Rows are points. The last column is the point's height on a tilted bowl or saddle (a function of degree 2), plus a little noise. Count its main directions that bend up, bend down and stay straight.
In the rows, 128 means zero.

Points (12 x 3):
[[164 120 160]
 [104 102 133]
 [132 119 141]
 [148 198 179]
 [116 144 138]
 [175  84 172]
 [ 97 137 132]
 [131 128 142]
 [ 82 125 130]
 [172 119 166]
 [171 161 176]
 [184 103 177]]
Directions: 2 up, 0 down, 0 straight

Points (11 x 3):
[[146 143 133]
 [127 149 144]
 [108 117 132]
 [153 164 142]
 [141 189 183]
 [110 110 133]
 [143  51 200]
 [118  82 151]
 [151 186 170]
 [155 143 127]
 [160 117 121]]
Directions: 1 up, 1 down, 0 straight

Points (18 x 4):
[[128 144 188 155]
 [151  84 138 100]
 [ 69 122 139 143]
 [116 161 141 144]
 [125 208 164 174]
 [131 212 123 126]
 [159 132 129 152]
 [154  90 162 106]
 [136 147 142 148]
 [122  93  93  89]
 [152 108  79 102]
 [154 105  81 104]
 [190 111 167 177]
 [137 141  99 116]
 [174 155 175 207]
 [119 130 110 114]
 [139 104 120 111]
 [106 123  97 103]]
Directions: 1 up, 1 down, 1 straight

Points (16 x 4):
[[141 135 115 137]
 [102 117 205 139]
 [169 127 103 128]
 [ 94 164 142 143]
 [128 101 109 138]
 [163 116 124 132]
 [194 135 110 105]
 [104 125 139 153]
 [ 94 122 164 156]
 [116 133 116 145]
 [162 111 142 129]
 [153 193 172  41]
 [168 178 126  73]
 [102 166  89 119]
 [175 148 171  75]
 [ 61 101 126 131]]
Directions: 0 up, 2 down, 1 straight

Points (17 x 4):
[[137 174 135 126]
 [193 121 129 204]
 [130  65 194 182]
 [131 206 118 122]
 [116 158 167 165]
 [146 146 114 122]
 [118 129 135 120]
 [129 142 154 139]
 [111 188 118 126]
 [124 190 106 114]
 [141 132 112 122]
 [ 89  91 132 121]
 [157 103 177 183]
 [161  83 166 182]
 [142 126 150 139]
 [135 162 114 113]
 [159 180 146 146]]
Directions: 2 up, 0 down, 1 straight

Points (24 x 5):
[[135 122  78  97 138]
 [142 142 138 144 122]
 [154  86 160 135 136]
 [107  91 121  83 147]
 [147 156 117  93 106]
 [ 87 104 146 115 136]
 [114 139 173 143 126]
 [159 126 107  88 128]
 [150  51 148 161 145]
 [183 140  98 135 124]
 [102 153 108 195  87]
 [161 126 147 186 142]
 [ 75 136 156 135 111]
 [128  95  92 121 155]
 [164 153 155 146 125]
 [148  73 127 143 149]
 [166 146 111  78 115]
 [105 205  99 185   7]
 [120 106 151 169 143]
 [140 111 146 170 142]
 [117 118 156 147 134]
 [101 128 186 161 136]
 [133  98 167 190 153]
 [197 129 162 136 132]]
Directions: 1 up, 1 down, 2 straight

Points (21 x 5):
[[112 161 133 105 110]
 [188 145 138 147 101]
 [ 60  80 158 164  65]
 [116  67  88 147  91]
 [145 124 214 188  57]
 [137 161 150  69 103]
 [129 118 169 136 117]
 [ 84  91 157 133  91]
 [121  97 135 115 122]
 [127 141 101 132 122]
 [141 106 150 143 127]
 [ 53 168 158  94  55]
 [156 177 140 136 106]
 [133 108 166 156 117]
 [167 115  82 173 104]
 [134 151 144 212 131]
 [116  87 168 116 117]
 [112 128 146 137 119]
 [132 109 157 129 125]
 [118 153 176 133  98]
 [138 132 139 117 123]]
Directions: 1 up, 3 down, 0 straight

Points (27 x 5):
[[137 118  97  87 113]
 [147 107 140 142 118]
 [ 91 136 145 125  96]
 [ 46 159  94 138  71]
 [103  97  50 151 103]
 [120 149 177 102  68]
 [126 118 111 145 120]
 [147  98 150 145 116]
 [113 126 142 123 106]
 [179 111  53 149 128]
 [115  99 150 158 111]
 [ 85 140 124 123  99]
 [104 124 164 160 100]
 [ 99 154 112 134 103]
 [129  69 130 171 107]
 [174 176 113 155 122]
 [132 147 116 186 110]
 [115 163 114 134 105]
 [ 98 161 138  82  73]
 [187 150  73  65 103]
 [134 113  85 137 125]
 [223  81 182 107  53]
 [108 113 182  75  64]
 [118 133  90 146 120]
 [170 118 148 151 120]
 [144 119 136 140 119]
 [ 95 152  98 122 106]]
Directions: 0 up, 2 down, 2 straight

Points (42 x 7):
[[155 174 127 160 153  88 162]
 [189 118 129 141 201 101 150]
 [114 130 147 161 171 132 131]
 [116 149 115 198 145 196 155]
 [118 215  94 158  87 141 198]
 [150  96 180  95 165 197 164]
 [ 78  91 103 107 178 123 111]
 [ 91 163 139 120 136 118 148]
 [109 117 105 102 142 127 120]
 [ 94 130 118 119 112  97 137]
 [165 157 144  91 131 117 154]
 [186  61 108  72 129 155 138]
 [131 120 106 131 107 138 130]
 [168  96  73 166  66  83 220]
 [147 166 134 129 153 108 151]
 [149 152 162 170 141  69 179]
 [ 82 154 192 135 160 114 181]
 [116  94 139 143 112 138 128]
 [124 128  28 111 122 142 151]
 [139 143  90 165  91 153 153]
 [188 139 151 157 119 144 152]
 [ 76 119 185 108  89 158 170]
 [119  69 120  94  78 121 149]
 [ 77 127 188 111 162 122 169]
 [ 95 101 127  94 140 183 136]
 [135 129 130 126 115 109 137]
 [131 154 179 162 135 184 171]
 [134  99 118 193 113 139 142]
 [143 108 186 101 190  80 177]
 [131 162 151 137 108 152 154]
 [128 116 145 116 148 143 127]
 [151 111 104 140 130 126 126]
 [136 128  95 156 126 132 128]
 [175 166 141 111 164 137 159]
 [170 146 140 127 125 109 149]
 [156 112 127 125  93 163 138]
 [ 87 112  76 156 100 143 130]
 [194 144 164  90  34 127 197]
 [ 99  91 107  88 114 133 126]
 [181 166 114 122 157 129 152]
 [121 102 133 113 151 121 119]
 [ 85 102 146 112 190 159 142]]
Directions: 5 up, 0 down, 1 straight

Points (40 x 7):
[[147 126 179 153 125  88 120]
 [149 145 167  65 128 100  81]
 [ 71 164  96 154 168 124  85]
 [155 105 123 112 174 151 120]
 [127 168 100 151 131 122 118]
 [ 77 146 103 114 200 122  76]
 [107 118 137 110 168 160 119]
 [130 112 135 145 129 119 125]
 [120 114 105 135 171 128 115]
 [120  91 147 110 132 127 117]
 [129  95 143 142 122  87 103]
 [187 134 139 136 147 123 134]
 [199  83 146 134 109 210 111]
 [133 129 122  83 125 100  99]
 [111 146 159 127 101  89 101]
 [ 82  64 113 130 106  88  83]
 [142 166  67 159 102 117  99]
 [159 100 108 152 107 146 126]
 [119  82 182 158 130 104  96]
 [147 134 119  74 130 163 119]
 [107 128  72  67  73 105  88]
 [ 91 155 130 141 147 147 115]
 [141 172 137 114 154 118 118]
 [127 132  62  72 149  71  47]
 [163 138 177 127 104 149 127]
 [128  61 148  83 177 135  87]
 [ 81  99 141 119 171 121  94]
 [159 120 127 100 111 100 104]
 [138  80 117  99  99 151 131]
 [ 70  16 159 138  93  91  41]
 [172  80 150 144 107 122 112]
 [ 88 205 110 179 135 126  87]
 [137 146 186 160  99  78 110]
 [ 82 121 107 154 196 111  81]
 [142 101 126 116 123 101 109]
 [122  70 128 100 141 154 124]
 [ 93  97  95 160 157 159 112]
 [105 108  69  89 131 152 127]
 [132 110 114 186  70 135 107]
 [ 82 125 167 130 160  98  87]]
Directions: 1 up, 5 down, 0 straight

Points (41 x 7):
[[132 157 131 133 139 157 131]
 [126 125 134 137  77 135 151]
 [ 89  99 140 135 120 191 148]
 [139 117 205 115 176 165 181]
 [142  94  99 112 110 148 148]
 [130 107 129  52 150 175 157]
 [171 143 117  99 145 166 136]
 [108 125 163 147  98 150 152]
 [104 120 140 219 130 155 193]
 [149 177 107 150 143 138 131]
 [142 125  92  87 179 159 145]
 [122 172 104 119 141 102 133]
 [107 159 136 100 124 165 130]
 [156  99 135 102 153 119 156]
 [134  90 187 147 137 110 183]
 [ 99 150 110 127 111  76 148]
 [104 142   8 100 107  91 178]
 [107 111  12 144 128 109 181]
 [136 127 139 161  88 134 156]
 [120 152 101 125 144 152 128]
 [131 117 111 129 132 159 137]
 [168  76 127 144 140 200 169]
 [112 163  95 121 158 116 134]
 [126 163 127 162 122 124 141]
 [179 135 167 104 112 132 153]
 [130 132 120 145 168 104 153]
 [154 108 136  97 113 165 149]
 [114 132 115 122 137 103 139]
 [139 142 123 187 161  73 189]
 [103 116  74 123 101 103 151]
 [149 182 170 141 129 184 145]
 [ 60  68  84 119 153 148 146]
 [151  94 118 186 123 106 183]
 [ 84 114 117 164  72 132 167]
 [150 175 102 131 163 167 131]
 [124 141 128 103 119  96 140]
 [ 56  94 176 128 122 184 155]
 [108 160 169 101 165 107 156]
 [135 155  75 165 143 118 148]
 [ 73 144  81  91  24 126 189]
 [104 140 186 143 139  88 174]]
Directions: 5 up, 0 down, 1 straight

Points (47 x 7):
[[138 122 106  55  95 136 148]
 [101 153 119 141 109 130 121]
 [194 159 102 204 199 109 216]
 [146 123  94 146 148  88 142]
 [128 130 100 149 150  81 137]
 [155  86 200 136 164 110 166]
 [187 143 176 150 144 125 160]
 [ 83 111 173 121 112 106 122]
 [109  89 124  85 109  91 143]
 [165 130  96 156 122 102 156]
 [137  83 124 135 149 116 155]
 [151 101 142  77  65 178 130]
 [189 147 157 152 173 106 179]
 [151 118 171 153 128 165 137]
 [152 165 195  96  69  75 135]
 [160 128 152 115 169 106 150]
 [147  84  95 133 122 148 153]
 [148 124  87 176 108  86 155]
 [114 103 128  77 123 118 133]
 [110 132  81 151 153 154 128]
 [147 120 161 148 148 164 144]
 [111 146 117 129  86 170 119]
 [104  84  67 151 143 131 125]
 [151 137 108 118 110 175 138]
 [155  48 147  89 121 115 182]
 [152  90 136 138  76 158 145]
 [155 145 107 107 140  80 148]
 [212 105  93 130 140  79 199]
 [116 163 135  60 174 171 135]
 [128  98  72 113  50 114 142]
 [185  97  89 111 192  95 157]
 [172  85 117 107 111  99 173]
 [121 116 105 122 102 134 125]
 [155 162 137  88 130  89 152]
 [120 145 124 161 167 194 161]
 [158 146 120 130 147 140 141]
 [128 136 150 187 139 141 163]
 [ 89 132 129  66  98 131 124]
 [193 150 134 141 117  71 190]
 [144 118 125 175 112 134 157]
 [106  72 158  49 140 130 153]
 [158 126 158 116 107 126 131]
 [118 107  94 125 136 133 126]
 [133 114 150 136 140  86 152]
 [153  72 115 207 155 137 223]
 [146 103 158 120 106 173 124]
 [163 123 112 114 127 124 144]]
Directions: 4 up, 1 down, 1 straight

Points (70 x 9):
[[ 80 140 102  88 109 174 140 184 159]
 [124  66 146 166 136 124 131 164 166]
 [134 139 113 150 142  89  81 139 133]
 [168 113  78 134  87 133  82 107 149]
 [132 172 143 146 197 116  84 139 141]
 [114 108 120 131 147 105 157 131 127]
 [175 130 109 145 148  96  73 115 135]
 [137 101 104 112 139  90  37 123 125]
 [114 151  90  80 149 100 151 148 114]
 [155 105 142 138 158  79 155  82 148]
 [123 154 114 134 113 143 177 118 116]
 [124 168 125 125 137 163 135  70 170]
 [149 152  67 162 128 134  85 106 164]
 [136 111 146 200 101 188 118 181 186]
 [173 168 106 110 128 113 113 168 120]
 [123  83 167 159 132 107 166 144 159]
 [108 182 147 142 131 126 139  78 175]
 [110 125 132 115 124  81 145 135 129]
 [126 128 107 183 121 152 112 121 163]
 [143 123  73  97 104 122 113 173 126]
 [123  79 145 106  71 135  92 148 142]
 [135  87 177 180 151  99 140 136 173]
 [111 132 150 150 138 150  81 133 143]
 [101  99 101 124  90 120 102  63 190]
 [157  92 100 147  93 112 162 166 119]
 [170  90 192 125 167  76 126 105 159]
 [ 88  85 106 101 132  63 129  98 168]
 [161 165 159 135 176 190 130  64 195]
 [140 154 137 134  81  99 162 168 116]
 [119 125  97 153 126 115  66 134 145]
 [115 166 102 153  68 147 128 114 148]
 [ 99 187 106 109 203 144  83 188 155]
 [143 167 123 131  97 167  83  74 161]
 [162 152  89 117 188 127 149 146 122]
 [158 122 187 173 105 131 159 181 161]
 [ 93 112 106  93 112  91 129 106 151]
 [114 133 106 191 156 105 109  83 188]
 [122 136  97 136  74 147  83 187 149]
 [127  88  69 172 163  92 136 117 156]
 [201 151 125 109  92 155 142 183 122]
 [129  89 106 152 146 129 178 188 133]
 [103 135 133 167 143  73 113 175 158]
 [ 82 177 112  71 100 108 146 153 151]
 [ 60 127 118 146 107 126  92 130 187]
 [154  95 126 138 114 141 139 117 130]
 [164 139 140 111 130 119 185 163 104]
 [182  79 114  93 124  94 133 109 139]
 [165  82 146  73 104 129  96 119 130]
 [121 122 158  94 111 150 210 124 118]
 [169 125 131  88 118 151  85 161 113]
 [ 80  95 107 131 117 107 101 134 163]
 [176 177  97  43 112 143  93 172 143]
 [107 132 128 136 161 176  97 171 149]
 [ 87  83 148 119 103  71 113 187 174]
 [126 133 177 172 121 144  90 137 152]
 [ 80 101 120 123 128 144 100 167 154]
 [108  76 128 155 141 122 115  88 178]
 [ 98 117 109  72 139 120 104  99 150]
 [105  98  90 144 134 124 101 102 164]
 [147  78  78 161 106 101 117 140 152]
 [124  93 105 139 157  53  97 111 153]
 [150 163 167 150 135 137 126 142 138]
 [126 170 125 158 189 102 155 127 147]
 [ 61 156 150 126 145 100 161 116 179]
 [148 139 157 127  74 137 101 112 128]
 [165 127  61 151 125 111  80 159 145]
 [104 100 142 201 149 178 151 137 204]
 [119 103 208 133 105 107 201 176 173]
 [192 206  96 134 156 132 143 136 144]
 [ 67 179 150 144 164 150 130 121 202]]
Directions: 6 up, 1 down, 1 straight

Points (77 x 9):
[[ 74 201 136  74 167 103 136 114  97]
 [ 89 191 117 120 134 164 186  69  70]
 [ 97 171 138 110 120 147 134 152  86]
 [159 103 174 120 158 191 128 129 136]
 [108 125 114 120  66 165 130 178  59]
 [121 120 113 126 151 155 133 147 101]
 [177  88 116  67  94 140 119 120 132]
 [161 152 130 166 127 163 139 140 104]
 [105 131  65  99 155 145 129  84 106]
 [128  99 103 141 121  95 120 133 122]
 [143 141 165 141 123 149 188 110 106]
 [140  88 119 163 103  87 146 113 121]
 [138 133  87 206 165 164 128 176  85]
 [123  98 112 106  63 172  92 141 100]
 [117 109 123 125 111 191 109 144  92]
 [109 138 156 137  94 123 111 129  98]
 [ 92 169 170 144 134 164 161 126 109]
 [117 157 156  77 127  84 166  94 103]
 [115 131 138 120 211 159 161 168 128]
 [116  88  99 133 157 157 118 145 100]
 [162 170 130 108 137 158 205 172 113]
 [201 148 129 168 113 199 111  86  73]
 [107 182 146 127  31 156  98 133  56]
 [178 139 153 139  82  37 127  81 113]
 [122 170 201  70 103 111 158  56  61]
 [ 89  95 110 101 122 141 135 111 108]
 [117 176 183 138 141 146 117 174 129]
 [113 104 116 153 140 137 101 138  98]
 [109 113 111 169 122 137 138 146  93]
 [100  72 147  99  62 121 144  99 134]
 [120 102 128 104 156 142 190 107 114]
 [ 97 194 160 125 104 148 101 186  88]
 [116  92 131 100  93 198 124 117 104]
 [ 85 124 152 173 172 164 124 127  90]
 [ 85 152 147 121 129  95  85 120 104]
 [170 126 169 165 151  81 138 120 135]
 [103 129 159 141 132 130 138 112 105]
 [128 180 116 119 169 157 126 135  99]
 [118 174 142 140 108 137 125 140  93]
 [180 120  99 149 120 133 154  95  99]
 [152 139 125 157 209  82 172 105 143]
 [169 125 153 129 115 160  94 182 116]
 [148 141 157 111 151 124  96 124 109]
 [129 135 101 141 102 133 124 131  91]
 [185 113  97  89 138 169 165 104 115]
 [125  54 119 180 125 100 138  97 136]
 [112 158 108 105 118 150 135 135  82]
 [144 128 119  90 123 178 175 146  93]
 [144 143  82 158  99 121 107 105  89]
 [180 132 104 107 120 116 119 168 101]
 [211  98 150 133 117 124 147 189 137]
 [120 140 123  86  89 172 122 149  72]
 [141 125 117 108 186 126  97  89 105]
 [136 132 105 104 113  42 177 155 103]
 [174 106 126 132 141 129  97 126 127]
 [128 110  95 133 159 183 177 142 109]
 [165  74 155  74 157  63 137  99 154]
 [179  96 121 141  52  47 145 141  99]
 [ 79  55 129  69 105 113 112  80 163]
 [125  96 137 147 109 137 134  88 112]
 [ 74  38 170  84 117 119 147 127 118]
 [ 89 142 157  61 116 131 166 155  63]
 [ 77  90 130 128  84 141 114 129 101]
 [198 111 171 122  98 106 204 135 101]
 [123 121 134 121 139 128  87 178  90]
 [127 143  96 113 151  95 158  98 119]
 [ 80 120 129 121  69 127 100 166  75]
 [124  97 121  83 126  70 139 135 127]
 [110 124 162 120 136 123 125 135 110]
 [153 154 156 127  73 144  94 134  89]
 [139  89 126 128 116 206 176 154 121]
 [ 55 103 168 139 120 103  99 124 102]
 [121  83  87 147 163 169 160 171 103]
 [123 110 136  58  62 105 151  98 106]
 [149 107 111 117  72 108 140 118 110]
 [144  98  60 141 141 109 100 164 103]
 [ 48 137 103 146  84 144 154 151  63]]
Directions: 2 up, 3 down, 3 straight

Points (77 x 9):
[[146 163 153 106 112 125  99 180 171]
 [167 157 143 159  91 123  40 109 196]
 [150 150 133 201 172 144 160 101 148]
 [171 145 135 169 105  82  87 171 181]
 [ 84 130 130 138 172 100 138 134 149]
 [166 117 127  97  93 149 214  77 150]
 [104 144 145 119  98 141 164 144 137]
 [ 91  83  81 133  43 113 109 188 190]
 [ 87 113 147 123 128 173 154 181 162]
 [130 195 142 149 153 115 110  87 151]
 [123 102 132 115  61  76 139  63 149]
 [172 122 152 172 172 100 142 163 155]
 [153 106 170 175 130  82 136 180 174]
 [130 161 161 122  50 159 128 117 157]
 [131  91 101 102 157 168  70 114 168]
 [165 103 148  86 145 136 108 154 161]
 [132 135  66 126 118 119 114 105 128]
 [128 115 145 115 180 165 126 104 155]
 [ 47  98 142 139 146 103 151 150 175]
 [ 89 133 138  98 118 142  62 166 185]
 [165 138 152 176  73 118 121 135 164]
 [176  92 120 131 134 114 110 110 148]
 [111  91 122 161 122 147 100  72 148]
 [145 157 149  62 127 152 130 106 156]
 [128  70 163 141  81  96 121 115 172]
 [ 62 163  96 147 107 152 143 152 139]
 [129 162 124 105  33 128 102 179 187]
 [ 89 134 109 115 167 130  71  90 158]
 [157  84 119  93 169 127 139 123 145]
 [114 172 111 109 159 144  66 114 164]
 [101 173 198 100 126  99  94 163 198]
 [ 85 139 124 119 149 136  76 133 161]
 [122 197 123 113 100 100 118 135 150]
 [157 120  99 125 119 119 126 128 130]
 [159  41 153 101 127 134 145 113 170]
 [129 138 139 117 158  90 126 159 152]
 [131 153  96 143 108 153 133 141 128]
 [146 100 164 175 144 114 106 136 168]
 [159 121 101 183  97 156 111 133 150]
 [110 150 134  88  96  82 115 151 160]
 [115 186 143 166  82 144 113 120 148]
 [170 144 126 100 120 178 130  69 150]
 [114 150 137 116 144 104 121 151 146]
 [182 111 104 179  91 155  94  89 168]
 [116 101 186 115  91 157 123 122 171]
 [120 103 157 116 141 164  76  80 171]
 [148 121 157 190 100 123 143 162 159]
 [131 119 144 117 111 102 107  69 144]
 [155 122 161 131 163  95 187  85 158]
 [112 108 161 131 110 165 113 101 152]
 [136 162  64 154 141  89  89 112 150]
 [118  80 119 127 111  93 162  84 138]
 [194 187 117 127 169 124 137 110 162]
 [ 80 133 109 147 132 114 183 105 124]
 [ 71 132 108 167  80 112 105 152 156]
 [ 82 193  82 187 152 116 176 131 139]
 [194 105 155  89 164 181 109 151 173]
 [179 125 159 131 107 169 151 137 150]
 [141  91  91 109 109 129 125 151 136]
 [174  86 100 163 122 177 126  81 152]
 [142 135 131 135 155 126  97 158 152]
 [112 148  97 121  86 130 157  61 117]
 [ 73 132 139 151 142 102 139 152 153]
 [ 74 176 105 153 128 132 132 168 148]
 [159  99 120 142 133  87 113 128 147]
 [ 68 120 135  95 162  98 163  93 156]
 [158 171 109 170 149 166 131 157 145]
 [147  54 126 211 150 171 136 116 178]
 [141 171  72 109 188 162 136 134 146]
 [ 96 115 100  85 104 156 174 113 128]
 [139  81 155 114 135  73 138 121 164]
 [100 151 101 133 131 120 152  76 117]
 [204 143 113 105 177 149 214  79 164]
 [166 161 111  94 112  92 108 153 161]
 [150 111 137 144 180 160 162 123 139]
 [164  70  93 136  95 163 114 128 150]
 [127 139  78  92 172 143 130 197 152]]
Directions: 7 up, 0 down, 1 straight

Points (62 x 9):
[[ 98 113 114 194  61 100 144  97 175]
 [128  77  92  97 112 107  99 150 128]
 [138 127  74  89 133 171 121 149 145]
 [227  74 170 109  86 114  62 119 231]
 [134 127 150 135 112 119 139 116 138]
 [113 144 121  95 103  96  90 111 139]
 [110 138 129 147 100 134 109 179 134]
 [112  97 165 115  85  85 101 139 155]
 [131 163 121 144 146 141 117 124 133]
 [153 173 111 134  94 107 132 153 144]
 [ 99  94 190 160 128 155 105 143 143]
 [109 133 171 161 173 129 151 141 128]
 [144  62  83 126 102 132 117  76 172]
 [213  99 150 136 151 153 121  52 209]
 [123 141 145 119 107  61 138  78 149]
 [140 128 103 151 133 129  87 105 143]
 [116 140 131 185 194  85 152 160 128]
 [ 83 151 199 121 150 111  87 130 145]
 [141  77 126 210 170 133 124 131 150]
 [ 78 102 146 159 139 134 107  86 155]
 [153 164 131 160 115 126 115 136 145]
 [165 184 138 141 118 105 148  38 177]
 [ 84 109 106 117 198 169 174  94 171]
 [ 83 150 136 112 106 146 144 163 136]
 [127 119 125  88 120 141 121  60 166]
 [108  73 102  96  64  98 101 108 163]
 [114 137 119 140 136 144 103 128 129]
 [106 112 127 161 142 121 170 186 124]
 [141 151  94  86 133 152 161 109 147]
 [115 149 115 166 150 121 138 110 134]
 [184 126 134 144 121 132 133  63 171]
 [120  93 115 159 154  91 134 132 125]
 [163  85 156 127 121 143  83 107 167]
 [ 83 167 135 125 143 197 127  63 180]
 [150 128 108 100 154  83 183 100 133]
 [158 160 167 165 160 169  85  74 177]
 [164 190 152 103  99 114  99 142 167]
 [116 133  71 181 102 150  88  85 180]
 [149  82 128 108 129 140  85 163 135]
 [184 158 130 146 159 144  98 146 145]
 [137 221 116 112  98 191 119 127 192]
 [ 94 139 158 125 185 174 154 138 136]
 [178 145 111  70 139  97 191 123 144]
 [111 125 140 141 158 164 127 157 120]
 [122 214 134  91 203  86 152  88 164]
 [161 124 146 121 127 129 102 119 143]
 [151 109 129  86 176  80  95 104 128]
 [138 153 101 140 148 179 191 111 156]
 [148 140  94 113 136 106 119  99 130]
 [160 133 155 210 184 154 123  86 170]
 [166 118 173 135 138 177 141 163 151]
 [103 118  98 142 209 172 150 109 154]
 [171 189  94 148 152 119 138 130 148]
 [119 185 168 156 141 195 111 116 157]
 [115 162 180 114  88 124 198 118 165]
 [198 125 100 127 159 147 146  54 185]
 [141 100 123 129 145 137 109 122 131]
 [102 125  88 140 186 141 131 125 129]
 [105 143 153 153 119 145  88 153 135]
 [111 137 137 126 129 108 185  81 147]
 [156 116 115 179 120 122 117 101 152]
 [108  85 164 154 151 159 134 126 140]]
Directions: 6 up, 0 down, 2 straight

Points (69 x 9):
[[ 95 140 182 132  93 141 181 157 111]
 [119 170 149  85 142 183 110 122  59]
 [112 106 121 158 113 126  93  85 137]
 [169 177  98 117 140 136 104 206  75]
 [103  88 159 136 162 184 147 120 137]
 [134 126 133 137 105  77  99 146 108]
 [ 48 138 124 113  53 136 140 159 121]
 [ 94  80  91 120 115  84  92 122 138]
 [126  93 144 147  56 166  59 126 104]
 [ 91 118 171 136 130 127  87 178  89]
 [140 130 142 100 188 119 132 141 122]
 [ 84 168 142 152 113  86  83 142 114]
 [153 119 191  99 144  78 115 147  93]
 [104 116  78 180  84 119 140 162 109]
 [163 161 135 109 154 101 131 156 120]
 [118 131 132  46 146 121  99  78 120]
 [109 145 125 138 147 190 116 144  94]
 [164 112 153  92 142 122 107 115 104]
 [107  67 105 154 120 124 116 113 165]
 [118 152 138 154 140 102 159 148 126]
 [135 110  60 134 164 157  71 116 122]
 [120  97 127 161 144 147 148 111 144]
 [124 112 107 151 146 181  95 143 132]
 [ 99 139 181 157  80 148 101 136  87]
 [ 72 160 121 174 162 176  91 110  90]
 [156  96 139 182 130 127  73 143 172]
 [127 161  63 102 153 130 100 151  68]
 [111  91 141 110 139 144 160 152 133]
 [122 154  91 160 105 147 133 124 101]
 [131  96  95 106 120 154 176 143 119]
 [165 124 121 110 132 103 122 122 113]
 [ 59  95 136 161  80 139  74 111 147]
 [115 155 158 111 169 139  93  81  87]
 [140 124 131 130 143 143 176 196 118]
 [134 153  85 101 129 183 145 118  74]
 [ 82 115 111 169 186 130 174 117 120]
 [ 95 127  85 102  44 105 127 173  60]
 [ 79 136 139  71 135  64 150  90 170]
 [116 133 141 133 115  88 127 124 117]
 [171 165 167  70 146  67  96 125 104]
 [108 179 142 136 126 110 126 100 114]
 [131  45 170 206 155 106 133 164 181]
 [194 155 108 125 102  50 131 174  82]
 [181 154 169 169 153 187 141 114  99]
 [129  78 161 141 113 137 106 147 126]
 [119  69 126  59 103 102 123 161 100]
 [138 171  43  69 104 114 119  95  55]
 [151 104 147 102 119 184 104 131  90]
 [155 114 111 110 110  95 126 110 107]
 [136 125 121 111  79 140  94 152  77]
 [140  52 172  91 117 163 140 135 124]
 [208 127 193 135 121 103 133  84  56]
 [150 118 186 100 140 117 159  84 102]
 [101 180  87 111 105  85 212 183  89]
 [121 157 108 113 148 141 188 128 112]
 [197 138  95  55 163 105 135  98  96]
 [101 127 119 118  90 192 171 105 124]
 [145 101  81 104 122  94 173 121 100]
 [114 120 126 142 109 132 145 172 115]
 [108 164 148 172 135 142 155 149 121]
 [138 221 100 124 149 116 158  96  94]
 [104 150  96 118  90 122 120 147  94]
 [114  98 123 106 132 129 112  93 136]
 [182 152 138 137 128 145 125 177 107]
 [102 138 194 122 141  98 118 158  97]
 [147 163 128 119 135 141 108 126  96]
 [106  83  84 133 107 100  81 155 128]
 [209 143 111 137 155  72 121 129 137]
 [144 123 135 125  86 184 153  83  95]]
Directions: 2 up, 4 down, 2 straight
